Each row is a point. A path goes straight from each point to the next, and from the last back to the first. The post is the endless flat space through its rows: a point in 2 columns, a line in 3, a plane in 4, and so on, so that a path can go around it. Count how often the path circles the post. Going back the other way cancels.
(in the rows, 128 means zero)

Post (2 x 3):
[[169 149  92]
 [ 86 141 120]]
Path:
[[121 134  68]
 [104 173 112]
 [124 191 165]
 [157 126 157]
 [144 151 158]
 [174  98 104]
 [151 129  81]
 [ 47 149  87]
 [148 103  48]
 [165  82 122]
 [111 163 184]
 [120 215 114]
 [122 184 160]
 [170 103 161]
 [161  91  50]
 [ 45 123  89]
 [ 93 155  56]
 [172 187  87]
 [135 171 181]
 [143  93 137]
 [102  95  78]
 [157 125  57]
 [154 113 122]
 [ 82  92  87]
 [219 138  51]
 [145  96 111]
 [107 117 179]
 [180 104  80]]
Times around: 2

Post, 8 rows:
[[151 130 109  85 104 127 119 130  88]
 [121 113 121 136 107  97 150 129  62]
 [123 168  63 146 111 106 137 122 115]
 [167 142 231 107 159 106  58 139 180]
 [100 168  81 166  95 138  98 228 141]
 [ 81 110 129 121  81 142 170 127  90]
 [114  87  87 100 120 116 138 148 118]
 [140 118 137 153 124 136 150 147  97]]
Path (22 x 9):
[[118 142 123 141  99 108 107 137 207]
 [146 129 119 125  64 177 119 115  67]
 [ 96 149 100 128 105  78  82 181  82]
 [ 91 156 157 117 105 128 144 125  97]
 [154 175  42 177 124  59 125 199 143]
 [130 115 103 142 124 130 117 249 120]
 [ 76 157 101 117 107 116 176 150  65]
 [226 133 167 148 158 137 133 159 118]
 [141  69 174 167 159 107 149 129 167]
 [165  97 171 179 133 111 132 159  78]
 [132 130  63 143 118  82 108 141  87]
 [ 88 180  22 123 129 130 108 155 120]
 [140  94 125  49 107 139 192  99  69]
 [114  88 119  82 114  92 141 152  76]
 [ 53 192  79 101  29 107 150 127  97]
 [153  58 178 166 118  92 142 126  55]
 [138 149 100 110 132 123 111  64 124]
 [114 117 167  67  94 191  96 153 104]
 [ 98 131 151 137  90  95 123  84  91]
 [111  84  86 127 105 124 130 182  66]
 [ 87 115 110  87 140 114 144 127  84]
 [ 62 148 104 129  73  83 151 158  88]]
Times around: 3

Post:
[[120 147 111  89 151 133 206 145 136 184  79 186  83 136]
 [168  85 163 122 106 138  86 178 119 171 102 204 168 118]
 [133 120  77 177 184 141 121  96 148 112 134  86  71 124]
 [118  79 128 131 123 114 128 162 102 106  70  92 213 146]
 [140  69  72 144  95 161  44 174 146  49 112  82 133 142]
 [153 105  77  92 167 108 129 133  99  76 162  81 190 103]
 [146 148 118 130 171 100 191 139 193 132 141 148  60 115]
 [114  64  87 127 124 128 102 154 107 116 139 175 110 184]
 [117 147 111 133 124  73 107  83 165 130 103 150 129 128]
 [121 122 143 162 111  99 197 186 101 139  93 140  87  67]
 [182 160 135 145  66  49 197 193 140 203 124  78 130  29]
 [199 233  79 141 161  17 103 127 170 144 111 100 152 120]
 [149 173 105 175  52 121 134 123 165 145 142 180 145 138]]
Path, 16 rows:
[[139 134 126 185 186  22 145 115 184 192 130  83 112  86]
 [135 128 140 111 135 150 131 126 155 175  81 107 137  88]
 [159 119 108  80 129  41  64 150 171 100 126 123  73 128]
 [230 147 119 168 105  65 104 172 107 137  80 140 187 109]
 [152 180 110  83 105  84 125 133 182 188  49 159 168  90]
 [123 133 142 131 201  95 233 191  47 179  74 121 113  65]
 [160 137 190 194 100 128 169 170 100 169 126  87 157  85]
 [194 124 148 144 171  90 104  90 175 133 112 130 205 184]
 [152 108 132 106  60 183  96 164 107 171 128 184 135 192]
 [185 139 109  89 227  31 118 177 133 152 170 137 107 115]
 [114  58  70 107 105 107 114 151 139  82 123  66 145 104]
 [164  93 155 153 162 155 229 147  75 138  74 175 139  74]
 [167 151 116  79  46  61 124 104 131 110 129  91 176  97]
 [143 131 164 145 174 112 154 111 161 163 127  72 103 119]
 [143  92 120  88 120 185  56  75 164  79  41 210 150 191]
 [144 118  64 215 137  65 128  77  85 206 143  85 145 131]]
Times around: 1

Post, 17 rows:
[[171 191 137 101 168  59  98 196 147  99 129 120  72  98  98 117 186 121]
 [ 68  98 150 116  58 227 154 173 193 172 155 122  77 126 126  78 117 153]
 [138 108 134 107 129 136 126 158  92 147 100 185 195  59 133 153 173 124]
 [115 130  81 141 136 231 155 126 117 153 149 117 173 112 144 157  87  55]
 [116 154  82  81 131 141 151 125 141 170  84 131 164 104 138 198 186 133]
 [152 177 157 132 175  67  52 131 163 105 119 115 106 132  62 110 178 182]
 [135 110 134  82  89 159 112 135 157  87 136 177  77 152 120  91 112 170]
 [110  76  97 154  74 102 121 198 199  93 184 184  88 182 107  63 121 190]
 [163 176 181 101 177  48  76 173 166  65 178  74 145 158 134 141 191 119]
 [142 120 108  82 112 153 144  89 117 203 166 141 147  92  99 159 139 120]
 [136 128 116 108 112 127 131 106  93 204  88 138 158 129 172 168 142  74]
 [ 52 103 132 104 140 143  82 150 159 140 171 180  63 158 114 116 151 120]
 [119  73 126  75 131 122 116 121 156 145  80 106 150  97 101 146 120  81]
 [132 117 128 107 192 128 168 117 107 146 135 108 150  81 167 142 162 101]
 [127 133 182  99 151  87 133 151 187  82 143 176 134 155  82  80 209 118]
 [142 115 146 112 162 120 189 164 105 165 113 135 164 129 101 212  90 104]
 [141  99  85  97 149 183  76 164 173 139 153  82  84 203  83  88 181 166]]
Path, 30 rows:
[[117 139 123 112 185  92 112 176 124 125 131 148  89 137 150 176 168  88]
 [ 71 128 184 128  94 136 177 217 212 213 111  81  92 147 160 162 137 172]
 [ 90 143 129  83 149 132 178 130 193 141 179 110  83 216 177 171  89  85]
 [135  99 120  88 164  94 178 135 168 154 178 209 122 134 141 163 210 198]
 [160 134 205  62 105 162 152 103 152 129  84 160 120 107  98 168 186 104]
 [ 97 115 167 106 188  59 138 104 124 105 148  82 116 135 120 155 139  97]
 [ 75 115  69  84 149 206 218 148 146 150 173 141 148  76 136 114 164 127]
 [116  59 179 100 137 121 111 144 151  67 170 223 191  98 109  24 173 135]
 [187 125 162  23  78 101 103 116 199 140 169 135 113  89  36 121 145 136]
 [125  78  90 138 180  95 153 156 193 140 183  84 133 130 137 158 227 165]
 [104 100 164 124 118 156 107 158 172 173 210  99 108 125  51 124 170 174]
 [153 207 159 115 113  69 145 218 148 118 156 106 152 120 114  89 229  83]
 [103 118 145  80 105 204 139 171 170 152  80  62 155 108 165 110 154 150]
 [120 130 105 116  92 129 136 129 115 166 165 162 136 125 220 138  97  60]
 [144  94 141  61 187  81 119 184 185 128 129  85 140 138 107 196 218  90]
 [150 143 157 228 244 129  53 162 144 106 239  48 135 134  53 121 179 105]
 [ 67  98 128  81  88 115  60 152 182  97 214 125  81 154 157 101 170 161]
 [146 117 176  42 104 109  78  94 107  94 163 120 163 143 139 150  79 152]
 [142  62 168  34 180 143 191 125 135 169  81 106 222 152 140 127 151  96]
 [121  59 149  78  89 111 110  89 173 206 110 193 151  89  82 127 148 106]
 [123 128 214  87  32 158 148 110 173 176  98 142 157  90 161 148 187 103]
 [ 69 168  88 176 177  97  96 169 139  97 178 165 123  66  85 113 242 120]
 [ 84 143 181 104 135 136  38 118 134  78 110  93 193 191 151 122 133 101]
 [117 106 139  52 145 129 157 217 149  85 182 134 155 100 107 157  55 157]
 [187 152 172  48 187 150 110 127 137 170 192 107  64 157 110 152 117  80]
 [149 106 135  82 131  92 173 204 160 121 158 112 135 126 154 173 157 105]
 [177 192  58 116 124 174 100 150 109 119  70 119  39 105 117 173 120 198]
 [ 29  83 134 112 217 158  71  99 132 106 142 179 108 116  44  91 155  52]
 [ 97 158 121 175 161 205 119 158  88 124 238 117 130 142  82 132 101 108]
 [ 92 132  91 145 175 150  97 126 189 127 231  86 107  78  35 120 178 160]]
Times around: 4

Post, 17 rows:
[[123 122 134 160 198 136 140  77 112  93 141 123 141 160  94 109 163 109]
 [117 161  66  82 144  89 143 140 110 104  60 205 124 134 157 148  95 133]
 [135 218 142 157 148 174 116  91 164 143  79 124 153 170 155  97 180 189]
 [106 117 102 108  96 144 126 164 132 159 139 105 164 117 137 110 132 145]
 [123 130 140 113 197 173 132 175 179 131 127 180 122 154 156 164 186 198]
 [ 97 203 117 164 128  75 146 133 120 113  87 230 161 154 148 154 147  84]
 [106 152 148 139 124  54  80  72 128  60 148 115 134 115 154 120 152 121]
 [ 84 141 146 145 118 157 156 135  76  87 112 151 160 125 138 171 139 117]
 [106 117 120 117 138 146 165 119 149 110  95 170 118  55 131 105 132 170]
 [ 83  93 120  98 162 119 159 152 175 163 102 107 132 147  81 179 223  84]
 [155 154 148  92 136 127 150 113  98 192 118  96 140 148  97 136 118 104]
 [123 181 113  44 170  87  98 154 153  69 142  46 148 149  84 101 114 130]
 [ 75 132 149 112  95 181 157 128 102  95 130 172 145 140 165 126  86  96]
 [ 96 206 161 161 161 114 114 137 129 139  85 157 129 132 185  71 148 157]
 [118 183 124 108 107 151 100  58  90 139 166 118 142 112 146  94 144 155]
 [138 133 113 149 177 157  67 118 155  80 176 127 121 142 114 164 168  98]
 [ 58  96 175 114 119 161 146 131 122 126  99 147 160 119  90 106 132 126]]
Path (26 x 18):
[[132 152 133  83 174  62 135 103 155  86 132  79 127 110 118  86 191  87]
 [ 48  98 167 115 125 195 181 192 130 219 145 168 179 163 117 129 158  92]
 [105 102 161 146 100 143 160  75 141 107 101 102 110  91 160 103 102 117]
 [ 92 144 125  84 109 106 144 123 180 116  56 161 116 128  51 183 127  52]
 [ 39 105 100  96 122 162 110 128 124 134  71 140 153 148  65 112 130 180]
 [123 151 170  92 135 116 166 106 175 117 114 232  60 115 170 132 139 172]
 [159 142 130  82 152 211  87 136 139 122 131 194 145 106  93 163 147 156]
 [149 168 113 110 132 130 114 125 104  81 212  87 203 126 177 130 139 155]
 [ 82 127  95 107 101 147 135 125 117  97 163 121 142 123 139 172 119  89]
 [ 81 137 132 118  61 166 176 130 117 122 106 225 177 105 161 180  99 147]
 [103 189 141  81 181  43 136  76 115 145 104 102 112  83 129 119 165 120]
 [ 67 133  59 119 116  39 129  61  95  91 113 128 139 154 121 188 184 140]
 [153 171  85  84 157 106  61 103  75  18 183 119 138 188  51 244 132  75]
 [148 249 118 110 153 159 139 147 169 118  94 122 142 163 147  93 173 139]
 [153 196 144 101 123 165 104 137 187  93 170  47 188  88  59 114 141 132]
 [ 72 160 160  98 120  69 120 104 134 109  85 170 119  90 159 149 117 107]
 [ 67 156 101 188 202 105 128 129 153 132  86 215 120 121  78 102 196 128]
 [ 96  71 173  91  95 215 113 116 112 148 141 134 121 148 123 158 169 162]
 [136 210  97 143 129 108 147 191 125  82  44 146 166 113 136 102  76 116]
 [ 86 124 151  80 189 101 173 140 116 138 137 157 168 164 119 123 176 170]
 [145 239 100 115 156  69 121 181  47 103 107 160 158  88 163 154 117 107]
 [123 175 143 131 122 216 123 131 148 112 129 156 153 117 163  39 139 152]
 [116 168  81 130 169 134 119 175 107 104  91 157 198 124 201  60  87 229]
 [129 173  66 138 126  27 103  66 183  74 121 171 125 120 129 171 165  72]
 [ 82 159 147 178 139  90 139 112 130 165 125  45  87 150 193  86 197 119]
 [153 101 195 154  97 186 126 137 126 113 161 143 159 106 124 168 183 179]]
Times around: 4

Post (17 x 18):
[[135 171 162 162 114 123 195 105 130  97 135 156  86  99  87 180 142  84]
 [139  91 133 104 139 171 111 100 104  94 156 103 135 117 104  88  93 151]
 [165 136 171 178 111 116 156 144 101  92  74 126 142 153 136 156 131 101]
 [138 148 106 117  99 124 191 122 116 105 116 134 121 151 110 147 139 111]
 [120 141 130  89 142 184 146 101 154  90 140 156 108 121 134 120 142  73]
 [116 137 125  98 118 129 128  85 153  88 184 107 148  91 134 154 153 108]
 [140 120 149 147 112 107 142 193  95 118  63 121 110 113 139 141 155 133]
 [ 95 116 128 121 120 142 117  93 128 134 135 142 105 110 147 157  92 152]
 [133 117 114 130 164 142 110  56 147 144 176 106 130 136  74  88 167 173]
 [127 153 129  72 123 176  92 102 158 105 166 144 122 110  93 190 135  72]
 [157 111 117 111 144 116 104  75 109 157 161 138 130  86 119  97 143 129]
 [138 141 134 119 126  94 106 164 141  93  62 126 111 122 126 127  74 117]
 [139 134 172  69 112 162 151  78 141 114 128 102 117 109 130 170 155 116]
 [145 140 143 139  63 112 146 131  77  92  90 102  79 124 137 159 161  93]
 [118 141 147 128 162 117 131 139  67  85  70  81 116 110 122 125  99 102]
 [ 92 167 146 148  82 120 126 169  78 127  98 111 152 133 151  81  93 135]
 [162 164 120 159 112 171 171 124 141 116 111 121  95  87 124 160 167 104]]
Path:
[[137 159 157 177 167 206 152 157 144  42 106 176 105 110  57  78  74 133]
 [157 151  98 151 131 138 116 125 100 109 100 164  97 112  55  82 148 119]
 [120 129 123  85 112 128 134  97 126  99 116 106 116 112 177 203 130 119]
 [197  95 158 100 107 149  67 148 148 171 137 132  87 135  86 172 167 131]
 [ 85 139 102 178 173 183 232 122 139 108 173 165 132 125  87 118  79 145]
 [161 137 138  84 103 112 175 112 133 105  32 119 113 118 147 194 166  74]
 [145 165  92  97 142 121 142 147 101 144  89 130 105  54 126  81 215 103]
 [121 137 138 137  76 119 100 141 148  48  98 142 113  85 129 199 115  74]
 [ 93 112 121  85 119 102 137 120 108  52  92  33  87  93 103 182  97 118]
 [187  61 195  81 120 118 178 119  88  80  96 133  99 161 134  67 100 104]
 [111 118 204  78 136 142 182  86 124  73  89  66 102 159 115 114 160 117]
 [ 77 123 191 112   7 117 104 142  92 152 135 127 134  97 165 163 154 145]
 [133 132 187 140 137 116 151 183 145  75  54 113 132  75 136 210 135 137]
 [164 123 131 128 148 148 154 109 118 106  63 131  89  81 131 149 215  40]
 [191 124 103 113  84 142 147 141 194 126  91 128 162 141 140 172 197 105]
 [106 136  94 132 130  80 123  90 112 105 146 171 147 103 117  95 112 123]
 [133 181 123 160 119 159 189 104 125  81 135 119 134 107 132 107 150 119]
 [106 122 207 153 118 108 103 159 102 111 122 140 164 182 143 100  97 132]
 [128 154 168  94 121 123 130  99 113 193 152 145 150 130 170 128 178 162]
 [140 165  99 167 178  78 145  88 181  62 140 148 185 150  77 134 105 161]
 [132 108 150  64  82 120  56 132  94  95  98 121 135  96 122 131 125  91]
 [174 115 123  83 109 143 124 129 161 117 109  89 125 131  99 152 125 105]
 [171 120 120 145 144 129 126 126 178 158 137  94  88  87 107 143 151 164]
 [170 127 182  46 131 120 168 104 145 103  92 125 102 142 157 240 148 110]
 [121 168 165 118  90 182  56 151 137 172 142 138 104 168 138 149 205 120]
 [130 112 169 185 104 120 180 130 151  83 117  77  96 118 135 160 114 172]
 [156 142 144 105 134 168 150  92 133  86 126  59 136 115  85  79 139 127]
 [132 186 158 135 153 109 105  82 131 102 129  73 127  60  70 141 191  81]]
Times around: 1

Post:
[[145 121  81 145 127  67 117 177  82  86  50 120 117 138 171 106 155 121]
 [ 92  59 134 147  80 170 130 136 119 100 127 145  99 118 100 112 119  98]
 [137 118 154 133 137 183 131 105 168 140 147 106  87 110 100  86  89  90]
 [122 123 132 165 113 150 154 120 111 155 170 118 152 120 159 108 156 120]
 [109 132 146 153  99 140 147 122 160 175 113 169 112 102 144  96 135 116]
 [117 124 141 117 149 129 200 152 100 192 138 147 115 115 150 130 153 137]
 [125 115 162 111  85 119 112  89 116 109 166 133 111 107 104 119  98  71]
 [141 143 144 175 113  92 131 167 121 200 144  96 119 127 122 137  78 166]
 [144 137 117 127 160 115 124 146 170  79 151 156 134 156 103 164  83 102]
 [116 139  79 158 134  42 183 137  58  69  64 126 116 180 191 160 124 163]
 [106 170 103 138 150  86 151 176  42 109  91 152 119 130 177  93 116 169]
 [104 141 107 117 119 145  83 111 101  50 112 147  98 142 134 192  86  42]
 [170 129 126 140 137 119 138 110  97 174  74 126 181 115 128  94 118 192]
 [177 165 126 151  94 121 156 162  95 102 104 128 105 154  97 124 110 104]
 [147 170  63 145 138  83 151 117  77 155  95 124 144 126 105 100 138 197]
 [137  77 119 130 103 146  82  95 108  79 149 177  77 161 141 142 116  78]
 [149  82 157 174 118 151 123 118 134 125 163 152  83  63 123 137  97 100]]
Path (26 x 18):
[[105  37 175  99 118 156 159 138 113 139 140 163  44 110 143 121 146  83]
 [135  91 176 150 115 149 111  82  59  87 109 129 110  92 126  89 131  80]
 [152 167  88 209 141  53 142 131  73 130  83 115 101 121 148 249  64 126]
 [125  79 131 114 127 153 141 125  55 102 176 166 151 166 181 189 107  97]
 [ 92 125 122 111  33 225 135  79  79 194 116 135 209 104 119  19 191 134]
 [116 152 119 178 126 105 206 121  99  46 163 100  97 139 185 234 141  72]
 [170 140 180 152 127 102 135 123  73 150 144 122 102 109  97  83  50 188]
 [161  96  77 207 123  65  62 145  83 129  77 139  93 134 133 133  95 175]
 [ 78 133 161 123  91  78 148 126  85 150 119 123 119 124 145 128  38 108]
 [149  48 138 135 154 129 140  89  93 111  78  93  85  96 179 132  67 160]
 [160 142 140 147  65 167 145 111  74  69  69 135 111 154 194 154 126  88]
 [ 94 116 161 161  89  69 168 141  91 132 131 116  61 146 151 215  99 114]
 [ 90 182 120 128 154  82 162 168 112 117 139 134 126 159  84 140  64 145]
 [164 175  72 117 168  88 173  95 164 122 133 135 191 156 108  93 113 124]
 [119 111 104 117  90 190 210 159  85  97 104 174 118 132 227  89 213  58]
 [200  69 129 159 149  97 128 176 119  88 116 149 143  97 145 195  86 179]
 [ 47 115 121  96  69 118 151 146  59  52  78 166  42 131 132 135 148  45]
 [154  52 130 177  89  85 149 138 100 127 100 100 140 101 128 108 164 121]
 [114 160 101 108 100  29 100  64  49 115  71 176 178 146 183 180 105  92]
 [122 126  93 158 135 125 113 140 164 100  57 143 141 112 104  90  53 185]
 [171  72 121 172 125  84 135 214 133  72 127 149 104  91 134 130 125 152]
 [ 58 113 195 161  68 116 166 205  68 132 150 116  95  97 210 102 160  63]
 [128 156 105 156 124 158 145  99 106 178 141 178 130 175 151  89 203 128]
 [133 179 112 143 140 170 143 103 115 172 126 128 124  89  82 136 111  99]
 [146 145 104 104 120  88 169  90  97 139 142 149 146 154 168 170  99 130]
 [142  77 148 126  87 107 155 140 128  89 132 106  98  96 142 162  73 124]]
Times around: 5

Post, 17 rows:
[[100 125 159 146 171 114 107  90 141 145 139 147  93 126 152 148 114 116]
 [131 170 128 226 145  96 111 149 156 190  98  96  75 125 104 111  82 173]
 [ 80 146 125 125 114 101 112 126 127 147 126 108 115  87 130 181  99 130]
 [124 132 210 193 151 121  90 156 204 164 169  85 106 106 129 115 100 183]
 [120  96 154 168  64 124 121  95 143 156 119 185 114 185 116 104 192 100]
 [121 152 128 201  76 121 129  83 156 121 137 210 154 136 116 123 186 182]
 [118 150 161 219  68 186 139  57  98 143 146 151  94 109 138 164 158 176]
 [149  86 122 137 125 160 168 125 116 134 166 182 175 161  93  82 143 144]
 [ 99 105 138  81 162 105 151 163 117  74 111 111 162 149 127 114 153  96]
 [ 90 186 148 127 168 116  97 100 160 136 145  67 121 155 161 205  64 164]
 [ 71 166 134 127 140 139 133 147 154 123 135 117 113 133 142 108  90 101]
 [107 147 132  97 116 131  57 132 100  73 106 110 148 118 148 149  96 135]
 [106 119 115  53  91  81 102 153  95  54 138 111 139 156 138  94 144 138]
 [120  53  84  74 102 124 131 171 131  57 120 176 127 170 149 115 166 110]
 [157 110 133  70  94 114 148 131 126  46 115 161 120 147 109 110 117  98]
 [133 140 107  77 152 119 111 154 128  76 164 127 120 143 116 132 151  79]
 [142  63  66 181  70 113 124 114 136  76 148 152 159 140 108  75 169 114]]
Path, 27 rows:
[[113  77  35 206  80 109 138  81 132 152 154 103 141 116 118 138 172 132]
 [ 75 149  82 173 113 151 133  73 103  58  91 150 126 149 217 172 217 105]
 [100  42 159 152 111 142 127 192 175 142 179 166 113 142 165  93 196 108]
 [151 181 151 143  68  88 130 101 117 122  67 159   7 130 176 174  93 175]
 [171  88 172 180  95  97 122  91 113 111 148 165  98 129 122 124 117 135]
 [ 26 145 109 167 148  51 140 136 158 153 117 126  91 148 137 123 161 104]
 [ 70 173 127 135 134 113 151 143 112  61 137  96 108 156 143 209 137  82]
 [106 144 100 132 102 115  24 157  94  73 121 146 169 104 194 185 127 208]
 [103 111 175 103 166 128 125  95  93  96 139 137 112 179 163 173 162 111]
 [ 92 133 205 209  52 189 116  59 114  75 117  95  59  96 144 207 153 128]
 [150 135  25 125 116 101  65 108 126  75 101 111 193 141  83 100 139 147]
 [151 119  67 126  49 109  99 105 163  56 102 102  99 146 187 194 104 184]
 [147  87  87 107  55 151  71 139 102 101  91 226 150 113 119 167 175  43]
 [134 164 229 187  78 141  99  95 141 133 136 141  40 138 130 115  91 148]
 [218 138 142  97 163  98 108 186  88  27 126 170 112 159  97 124 153 151]
 [138 233 201 103  84 106 147 108 169 100 111 102  63 133 133 167  69 142]
 [162 163 130  42 179 127 123 118 142  30 132 136 133 173 129 137 168  51]
 [120  98  96 137 128  85 136 183 152 138 120 162 117 113 125  81 117 153]
 [101 135 120  96  92  86 134 168 155  73 151 118 109 122 153 114  57 108]
 [137 108 237 115 135  87 164 140 145 108 115 122 184 180  81 144 124 202]
 [ 94  80 174 106 126 118  14 122 128 117  44 186 121 123 138 103  85 128]
 [122 193 192 125 168 107  57 112 175 131 137 160 138 139 122 135 180 143]
 [ 92 109  53 146 171 138 181 144 108 157 169 132 175 111 135 125 120 145]
 [142 114 111  98 142 172 137 135 118  37 183 145 185 180 130 115 172  42]
 [ 87 182 126  55 102 120  82 140 116  50 180 106 139 112 161 206  98 189]
 [ 68 163 228 133 158  85 128 146 156 160 149 109 128 149  92 123 155 200]
 [140 159 125 147  73 104 109 120 126  94  72 142  86 191 109  65 130 158]]
Times around: 3

Post, 17 rows:
[[139 107  98 152 145 162 154 162 151 114 129  83 126  94 123 114  48 158]
 [119  86  83 153 149 136 135 122 124 109 160 112 114 149 147 130 135 133]
 [144 125 106  98 155 132 144 110 164 117 141 115  91 156 140 116 106 159]
 [148  84  72 143  95 163 130  85  98 149 130 155 100 157 114 139 147 161]
 [106 133 104 127 137 147  75  62 142 151 174  56 177  68 134 143 112 103]
 [ 57 184  95 167 150  72  70  88 154  85 182 155 155 100 143 183 175 141]
 [157 120 100 161 133 125 104  97 163 104 170 135 120 144 106  95 130 150]
 [124 107  51  95  87 130 122 104  84 166 145 143 139 195 134 129 115 104]
 [ 81 195 129 129  99 142 158 144 198 149 100 139  71 117 127  98 208  87]
 [139 144 100 117 119 152 148 121 163 113 198 130 139  95 118 135 154 128]
 [ 78 110 124 142 191 111 154 132 130 134 119 205 122 157 136 104  81 108]
 [139  95 167  65 121 165 133 160 136 118  77 136 170 140 129  71 191 106]
 [ 90 112 172 129 178 117 127 144 168 134 132 112 148 173 110 129 110 122]
 [154 145 140 187 128 172 129 107 151 136 183 117 173  68 188 121 102 141]
 [121 138 139 161 170 120 108 129 125 145 159 128  88 132 111 119 124 138]
 [167  47 152 111 109  59 152  98  82 125  91 164 234 133 157 159  81  99]
 [128 102 165 134 114 152 106 107  79  99 144 142 122 165 147 141 103  92]]
Path, 28 rows:
[[128 114 146 222  80 104  50  66 101 145 182 137 127  88 118 147 142 118]
 [181  83 175 119 154 160 152 147 164 161 152 146 135 189 143  78  61 147]
 [127 138 150 105 149  96 132 121 171 134 133 148 147  23 109 159 132 149]
 [136  78  41 149  57 128 107 105  39 142 166 184 165 122 125 187  68 174]
 [166  34 159  94 177 129  87  89 163 115  64  97 176 146 115  76  67 197]
 [143  78  88  88 212  73  90  80 108 157 132 128 104 148 144  95  71 120]
 [155 124 167 150 182 125 140 125 181  74 118 159  75 191  87 117 105 143]
 [148  99  84 171 144 150 135  61 172  57 119 139 175 110 105 143  40 212]
 [191  29 209 153 113 132 154 154 106  59  99 138 168 185 154  56 131 115]
 [123  49 172 188 169  93 126 148 169  78 146 132 198  75 172 100 159 162]
 [ 99 113 153 105 119 110 163 153  90 154 110 143  71 167 123 165 151 120]
 [ 99  28  57  77 137 137  64 124  73 191 131 101 144 114  66 163 190 154]
 [160 120 153 152 182 132  45  97 125 145 187 138 125 162 100 121 224 150]
 [115 107 148 167 165 166 138 127 146 160 109 109 147 168 142 114 119 105]
 [100 190 124  88 116 206 160 142 125 102 181  70 155  88 209 110  63  67]
 [ 41 128  76 126 112 173 175 173 144  88 128 170 137 184 141 139 223 141]
 [103 166  62  87 107 109 198 127 194 107 161 149  92 119 134 120 164 139]
 [127  89 105 105 135 112 111  61 175 105 152 123 125 114  80 136 126 132]
 [153 156 155 208 123 178  64 141 163 159 152 105 110 147 135  82  92 115]
 [134 164 146 159 198  76  85  88 190  94 128 146 218 159 171 103  12 135]
 [ 79  97  74 111 132 193 165 104  76 197  93 111  79 147  87 108 135  91]
 [151 127 185 164 105 147 159  97 155 128 169  61 134  86 155 171 137 154]
 [ 71  76 166 154 136 126 122 146 132 101 139 130 181 119 195 111 163  76]
 [214 127 103 164  72 144  87 121 147 101 192 193 200 117 182 108 159 149]
 [152 107  68 187 118  78 182 195 142  56 126 242 136 154 126  72 154 118]
 [125 186  70 144 117 162 154 127 143  89  71 123  46  75 105 175 115 145]
 [ 78 175  59 226 188  92 148  45 129 143 190 148  47  94 109 195 116 128]
 [119 154  95 104 121 122 107  60  74 119 229 147 146  92 135 177   7 104]]
Times around: 4
